Rows are points. Each copy is the shape, with its points in the same order, turned, moved and blurred by noise. Say if it was mirrored as well.
In the rows, 128 means zero.

Shape, 9 rows:
[[151 129 110]
 [107 185 106]
 [161  72  99]
 [135 139 183]
 [176 103 115]
 [103 137 149]
 [ 92 183 105]
 [125 133 147]
 [174  92 138]]
Copy 1 (9 x 3):
[[133 106 128]
 [133 164 100]
 [105  56 148]
 [114 153 191]
 [140  76 149]
 [100 159 145]
 [124 176  87]
 [104 135 157]
 [125  82 174]]
Copy 1 is: only turned
Copy 2:
[[ 95 145 102]
 [155 168 122]
 [ 68  96  82]
 [ 86 150 175]
 [ 64 128  91]
 [122 127 152]
 [171 158 125]
 [103 137 145]
 [ 49 118 113]]
Copy 2 is: mirrored
Copy 3 (9 x 3):
[[130 112  99]
 [ 79  69 114]
 [152 176  92]
 [162  79 154]
 [157 140  87]
 [120  98 155]
 [ 77  81 133]
 [140  99 143]
 [180 143 108]]
Copy 3 is: mirrored
Copy 4, 9 rows:
[[106 137  87]
 [178 146  88]
 [ 68 103  89]
 [111 178 149]
 [ 76 143  84]
 [133 137 144]
 [188 134 106]
 [120 145 125]
 [ 67 139 106]]
Copy 4 is: mirrored

Shape:
[[111 165 130 118]
 [132 153 121  86]
 [116 137 138  75]
 [148  97 114 128]
 [119  49  68  76]
 [108 125 114 191]
 [121 162 109 174]
 [111 138 137 122]]
Copy 1 (8 x 4):
[[152 112  93  81]
 [145  69 119  93]
 [128  83 120  65]
 [101  90 122 146]
 [ 31  55 113 105]
 [113 167  83 155]
 [155 132  68 139]
 [128 122 105  97]]
Copy 1 is: only turned
Copy 2:
[[ 96 109 117 115]
 [117  76 117 111]
 [124  85 138  90]
 [164 116 131 146]
 [230 108 101  88]
 [119 174 110 158]
 [ 92 144 100 160]
 [115 119 134 115]]
Copy 2 is: mirrored
Copy 3 (8 x 4):
[[105 127 116 162]
 [102 146  87 134]
 [ 76 145  95 128]
 [127 143 137  87]
 [ 99 103  93  19]
 [140  95 179 133]
 [153 102 155 162]
 [ 92 127 124 141]]
Copy 3 is: only turned
Copy 4, 8 rows:
[[122 133 143 155]
 [117 108 135 126]
 [128 102 156 112]
 [148 157 105  93]
 [115 160 138  15]
 [152 210 121 150]
 [124 183 113 167]
 [143 140 148 135]]
Copy 4 is: mirrored

Shape (10 x 6):
[[198 137 161  58 121  98]
 [133 132 155 140 115 147]
 [186 133 129  61 125 162]
 [ 86 105 105 133  94 128]
 [189  98 156  87 133 135]
 [188  87 149  66 130 126]
 [109 125  89 148 147 123]
 [149 107  87 164 107 119]
 [117  87 101 169 154 110]
 [121  98  88 176 115 125]]
Copy 1 (10 x 6):
[[ 88  83 131  82 117  49]
 [123 102 170 135 112 133]
 [ 86 130 167  65  96  87]
 [164 144 131 147  97 147]
 [ 91  83 145  65  88 106]
 [105  92 128  61  80  93]
 [151 145 121 111 139 161]
 [192 114 140  90 129 142]
 [166 113 101 100 133 178]
 [192 125 136 112 118 166]]
Copy 1 is: only turned
Copy 2:
[[153 139 127  85 168  42]
 [131 129 145 106 142 140]
 [122 145 185 114 151  56]
 [114 115 139 103  66 144]
 [125  99 156  98 175  73]
 [121  96 158  81 163  49]
 [ 88 111 109 145  93 134]
 [139  81 127 149  91 123]
 [ 89  73 100 135 102 134]
 [115  80 125 150  87 150]]
Copy 2 is: mirrored

Shape (13 x 8):
[[134 113 129  87 176 161 164 131]
 [130 125  82 155 173 170  14 171]
 [133 152 174 180 134 109 140 159]
 [140 109 170 128 172 120 153 129]
 [ 82 165 145  85 160 112  70 129]
 [ 84 123 183  98 154 142 156 127]
 [138 159  39  94 145 200 147 114]
 [130 120 184 131 134 113 130  99]
 [149 142 160 167 158 138 118 161]
 [ 64 115 180 117 125 138 154 127]
 [136 110 161  90 126 116 138 150]
 [125 126  55 163 158 102 140 118]
 [142 153 111 100 155 103 128 151]]
Copy 1 (13 x 8):
[[144 140  95 140 168 125 180 184]
 [138 119  82 167 109 174 160  31]
 [196 106 167 110  95 103 149 138]
 [190 123 123 106 151 132 147 174]
 [127 191 124 115 101 175 122 124]
 [136 134 135 109 126 155 143 209]
 [ 88 172 118 206 163  89 189 131]
 [162 129 158  93 160 140 119 166]
 [179 109 153 117 124 125 167 120]
 [123 112 140 117 108 154 113 216]
 [132 121 106  74 134 118 135 167]
 [180 150 104 195 132  73 112 123]
 [148 173 105 117 125  86 150 133]]
Copy 1 is: only turned
Copy 2, 13 rows:
[[150 142 116 133 108 159  96 201]
 [ 76  48 169 209 171 144 143 170]
 [128 108 112  99 109 103 186 136]
 [132 123  97 102 118 109 121 177]
 [ 81 150 189 108 164 130 120 160]
 [149 130 146  65 113 129 111 180]
 [169 149 143 193 134 236 108 163]
 [124 122 103  76 127 118 112 135]
 [110  95 113 126 105 124 170 166]
 [163 109 160  58 117 124 107 151]
 [129 140 134 123  93  95 102 151]
 [174 137 108 172 194 139 150 155]
 [123 166 138 154 133 123 135 162]]
Copy 2 is: mirrored

Shape, 15 rows:
[[112  76 103 101 118 140  94 131 139]
 [134  93 145 116 128 118 108 141 171]
 [125 152 128 111 182 148 100 133 149]
 [145  95 194 221 181 117 107 111 148]
 [147  70 211 233 121 181 185 200 128]
 [132 114 116 108 104 113 119 131  23]
 [138 127 208 175  99 129 180 131  97]
 [ 81 123 116 103 135 163 234 112 168]
 [ 67 121 148 192 120 160  95 159 161]
 [140 152 162 125 101 124 100 136 155]
 [133 119 144 115 138 109 139 185 132]
 [150 121 118 134 150 124  95 121 151]
 [113 138 132 100  99 116 128 138 169]
 [128 136  99 139 131 107 121 144 168]
 [152 153 142 148 111 141 131 110 153]]
Copy 1, 15 rows:
[[158 172 166  88 124 106 119 106 111]
 [134 121 148  89 132  87 133 108 146]
 [107 173 116  84 157 133 130 128 171]
 [ 88 107  56  94 176  47 102  78 118]
 [157  35  64 159 174 124  92  22 123]
 [153 177 114 153 122 148  77 173  73]
 [ 97  67 105 175 170 123 102 107  88]
 [111 108 153  77 174 199 192  93  86]
 [118 156 104 141 138  90 147  37 135]
 [ 91 128 146 140 120 106 123 123 157]
 [163 113 121 126 144 123 147 144 149]
 [111 155 111  81 115  95 114 129 143]
 [107 129 160 122 119 119 165 121 131]
 [120 141 111  90  99 113 167 129 140]
 [ 75 111 128 114 114 126 129 109 129]]
Copy 1 is: mirrored
Copy 2 (15 x 9):
[[104  74 118 137 124 109 109 168  91]
 [120  85 153 135 111 101 111 121 114]
 [132  94 149 120 169 118 112 144 169]
 [146  81 154 109 135 187  83  37 122]
 [105  67 180 178 130 211 203  28  85]
 [ 69 163  66 107 158 129 150 138  81]
 [105 133 129 124  95 176 188  55 125]
 [185  92  98 186  90 130 196 157 163]
 [135  62 185  99 124 190 144 147 102]
 [ 92 120 170 106 106 123 126 129 143]
 [125 120 159 138 149  97 158 114 104]
 [119 108 146 134 141 127  85 132 133]
 [123 117 157 125  91 101 139 158 131]
 [148 127 167 144 126 124 106 153 119]
 [108 129 153 140 102 154 120 124 160]]
Copy 2 is: mirrored
